Each row of a before or after table is a point. One or more steps were done to the points. Then noise was added and the rows were shuffled. The steps act on columns, c1 being the first. What was done? A step turns or swaps two columns, mirrors them in a line or flattens them onto one, adds a multiple of one to another, or multiplies or shifts one. Angles are multiples of 10 degrees, from the lower column toward the higher: turns from -170 to 170, lines from 10 to 170 but not 90. Use the fewest steps. Two steps may share a column if one is a turn and the other turns, adds or multiplies; they go together, in the order done. Otherwise the lowest column goes first.

Before (8 x 2)
| -15 |  -1 |
|   5 |  12 |
|  -5 |  17 |
|  48 |   1 |
|   9 | -31 |
|   6 |   9 |
|  -6 | -26 |
| -11 |   5 |
After (8 x 2)
|  18 | -28 |
|  -9 |  18 |
|  96 |   1 |
|  10 |  12 |
| -29 |   0 |
| -20 |   5 |
|  12 |   5 |
| -12 | -26 |
Steps: multiply c1 by 2

Before (12 x 8)
|  30 |  38 |  -8 |  45 |  17 | -26 | -47 |   2 |
|  -2 |  11 | -46 |  25 | -38 |  49 | -61 | -53 |
|  61 |  45 |   4 |  15 |   3 | -17 | -29 | -60 |
|  17 |  -1 |  62 | -68 | -13 |  11 | -30 |  -9 |
|  -3 | -60 |  30 |  40 |  23 | -24 |   5 | -35 |
|  43 |  41 |  10 | -49 |  57 | -35 | -23 | -37 |
| -27 |  15 |  21 |  11 | -50 | -13 |  -2 | -25 |
|  21 | -42 |  -6 |  38 | -51 | -43 | -10 | -50 |
|   8 |  26 | -62 | -24 |  20 |  31 |  12 | -34 |
|  34 |  15 |  37 | -12 | -12 | -84 | -38 | -65 |
|  27 | -18 | -38 |  -2 |  48 |   3 |   1 | -20 |
|  16 | -14 |   0 |  55 |  -2 |  17 | -25 |  -8 |
After (12 x 8)
|  23 | -10 |   4 | -69 |  63 |  10 | -30 |  -7 |
|  14 | -19 |   2 |  58 |   0 |  17 | -22 |  -8 |
|  34 |  39 | -15 |  48 |  -7 | -25 | -49 |   6 |
|  -1 | -43 |  45 |  31 | -40 |  49 | -61 | -53 |
|  22 | -93 |  52 |  40 |   4 | -43 | -11 | -51 |
|  59 | -15 |  -2 |  16 |   2 | -22 | -31 | -61 |
|   8 |  -5 | -10 | -22 | -64 |  33 |   9 | -34 |
|  -2 | -96 | -26 |  44 |  23 | -24 |   5 | -33 |
|  33 | -46 |   7 | -12 |  39 | -84 | -39 | -66 |
|  43 |   1 | -59 | -48 |   0 | -35 | -25 | -36 |
|  35 | -38 | -42 |  -3 | -47 |  -2 |  -1 | -21 |
| -32 | -13 |  50 |  12 |  29 | -15 |  -4 | -22 |
Steps: add 1 times c8 to c2; turn c3 and c5 by 100 degrees

Before (11 x 12)
|  -9 |  37 | -64 |  51 |  -6 |   9 |  -7 | -42 | -50 |  48 |  36 |  -9 |
|  23 | -35 | -11 |  32 | -12 | -40 |  17 |  45 |  23 | -19 | -14 | -76 |
|  74 | -42 |  -3 |   4 | -53 |  37 | -32 |  39 |  33 | -33 | -32 | -77 |
|   1 |  34 | -76 | -14 |  14 |  25 |  74 | -41 | -14 |  45 |  29 |  39 |
| -31 |  13 | -37 | -35 | -24 |  13 |  58 | -76 | -26 |  40 |  49 | -19 |
|  62 | -23 |  74 | -22 | -79 |   6 | -32 |  22 |   7 |  -1 |  -5 |  22 |
|  20 | -30 |  11 |  51 |  12 |  35 |  -2 |   5 |  12 |  44 | -18 | -54 |
|  65 |  31 |  42 |  52 | -80 |  55 |  63 |   9 |  26 | -25 | -27 | -31 |
|  26 | -15 | -59 |  36 |   9 |  -3 |  31 | -41 | -83 |  65 | -17 | -35 |
|  -3 |  56 |  16 | -32 | -75 |  44 |  45 |  27 |  10 |  13 | -35 |  -9 |
|  61 |   6 |   8 |  24 |  -2 | -16 | -19 | -17 |  27 |  -2 | -51 | -68 |
After (11 x 12)
|  16 | -30 |  10 |  19 | -50 |  35 |  -4 |   2 |  11 |  43 | -20 | -54 |
|   6 |  34 | -84 | -18 |   4 |  22 |  68 | -30 | -15 |  45 |  29 |  43 |
|  61 | -26 |  71 |  59 |  57 |   5 | -32 |  24 |  10 |  -1 | -18 |  21 |
| -22 |  14 | -57 |   5 |  41 |  12 |  59 | -22 | -23 |  40 |  53 | -17 |
| -11 |  58 |  22 |  47 |  68 |  46 |  45 |   7 |  11 |  14 | -33 |  -8 |
|  59 |  34 |  40 |  94 |  -5 |  54 |  65 |  13 |  24 | -25 | -38 | -30 |
|  -5 |  37 | -67 |  30 | -44 |   8 |  -8 | -27 | -49 |  45 |  35 | -10 |
|  18 | -36 |   7 |  28 | -22 | -40 |  15 |   2 |  26 | -17 | -19 | -72 |
|  69 | -42 |  11 |  49 |  21 |  37 | -30 |   6 |  35 | -34 | -43 | -77 |
|  26 | -17 | -64 |  12 | -34 |  -4 |  33 | -23 | -81 |  65 | -23 | -33 |
|  54 |   7 |   0 |  12 | -23 | -17 | -19 |   0 |  29 |  -2 | -58 | -67 |
Steps: turn c1 and c11 by -10 degrees; flatten c3 and c8 onto the line at 20 degrees; mirror c4 and c5 in the line at 150 degrees

Before (9 x 24)
|  31 | -37 | -22 |   4 |  -6 |  20 |  17 |   1 |   9 |  19 |   9 |  -8 | -32 | -92 | -21 | -14 | -15 |   6 |  11 |  22 | -11 | -13 |  -5 |   7 |
|  45 |   1 | -13 | -16 | -24 |  -2 | -17 |   7 |   4 |   2 | -66 |  15 |  18 | -28 |  -3 |   0 |  26 | -16 |   7 |  21 |  -6 |  10 |   6 |  11 |
|  27 |   5 | -18 |  -6 |  -9 |  14 |   8 |  -6 |   3 |  -2 |  22 |  64 |  10 | -11 |  -4 |  14 |  23 |  13 |  -2 |  12 | -22 |   3 |  -3 |  16 |
|  -7 |   2 | -13 |  -6 |  17 |  -3 |  21 |   4 |  11 |  38 |  22 |  38 |  13 |  11 |  10 | -23 | -13 | -13 |  -5 |  11 | -37 |  -1 |  13 |  24 |
|  -8 |   6 | -17 |   1 |  18 |   3 | -20 | -21 |   9 |  -1 | -19 | -12 |  -3 |  11 |  10 |  -5 | -12 | -81 |  -7 |   0 | -20 |   2 |   4 |  15 |
|   3 | -95 |  37 |   8 |   3 |   5 |  15 |   1 |  11 |  22 |  14 |  21 |   0 |  17 |   8 |  25 |  -7 |   5 |  -7 |  -1 |  -6 |   9 |  -1 |  26 |
|  43 | -24 |   2 |  22 |  18 |   7 |  20 | -21 |  -7 |  16 |  23 | -14 |  17 |  -1 |   1 |  30 |  22 |  14 |   2 |  18 |  -3 |  -2 | -22 |  21 |
|  12 |   5 | -32 |  24 | -53 |   1 |  -6 | -27 | -15 |  24 |  -2 | -14 |   6 |  15 |   5 |  28 |   6 |  15 |   3 |  12 | -12 |   7 |  -4 |  -9 |
|  32 |   7 | -40 |   5 | -20 |  -3 |  21 |  -7 | -87 |   8 |  21 |  -6 |   6 |  10 | -13 |  33 |  13 |   8 |   9 |  13 | -10 | -12 |   4 |  23 |
After (9 x 24)
|  -9 |  -3 | -18 |   0 |  18 |   4 | -23 | -20 |  11 |   2 | -20 | -11 |  -2 |   9 |   8 |  -6 | -12 | -78 |  -6 |  -2 | -21 |   0 |   4 |  15 |
|  30 | -42 |  -1 |   4 |  -6 |  22 |  47 |  -1 |   9 |  21 |  10 |  -8 | -32 | -88 | -21 | -15 | -16 |   5 |  12 |  24 | -10 | -15 |  -4 |   6 |
|  45 | -19 |  12 |  24 |  17 |   8 |  19 | -22 |  -7 |  16 |  23 | -13 |  16 |  -1 |   1 |  29 |  21 |  17 |   2 |  20 |  -2 |   1 | -25 |  22 |
|  -7 |  -3 | -14 |  -5 |  16 |  -1 |  17 |   3 |  11 |  35 |  23 |  36 |  12 |   9 |  11 | -23 | -10 | -14 |  -5 |  11 | -38 |   0 |  15 |  25 |
|  32 | -15 | -36 |   4 | -20 |  -4 |  18 |  -5 | -89 |   8 |  21 |  -6 |   6 |   9 | -15 |  30 |  12 |   8 |   8 |  11 |  -8 | -11 |   2 |  23 |
|  10 | -11 | -29 |  23 | -54 |  -2 | -10 | -25 | -17 |  23 |  -3 | -14 |   4 |  16 |   7 |  28 |   4 |  14 |   2 |  11 | -14 |   8 |  -5 |  -8 |
|  28 |  -3 | -20 |  -5 |  -6 |  13 |  14 |  -6 |   2 |  -2 |  22 |  65 |  10 | -12 |  -6 |  14 |  23 |  12 |  -2 |  11 | -24 |   5 |  -4 |  16 |
|   2 | -64 |  82 |   9 |   1 |   6 |   9 |   1 |  11 |  21 |  14 |  21 |  -1 |  17 |   8 |  24 |  -8 |   5 |  -9 |  -1 |  -7 |   8 |  -1 |  26 |
|  44 |  -6 | -12 | -16 | -23 |  -1 |  -9 |   6 |   2 |   4 | -63 |  14 |  16 | -28 |  -1 |  -4 |  26 | -17 |  10 |  21 |  -4 |  12 |   7 |  11 |
Steps: turn c2 and c3 by -30 degrees; add -0.3 times c14 to c7
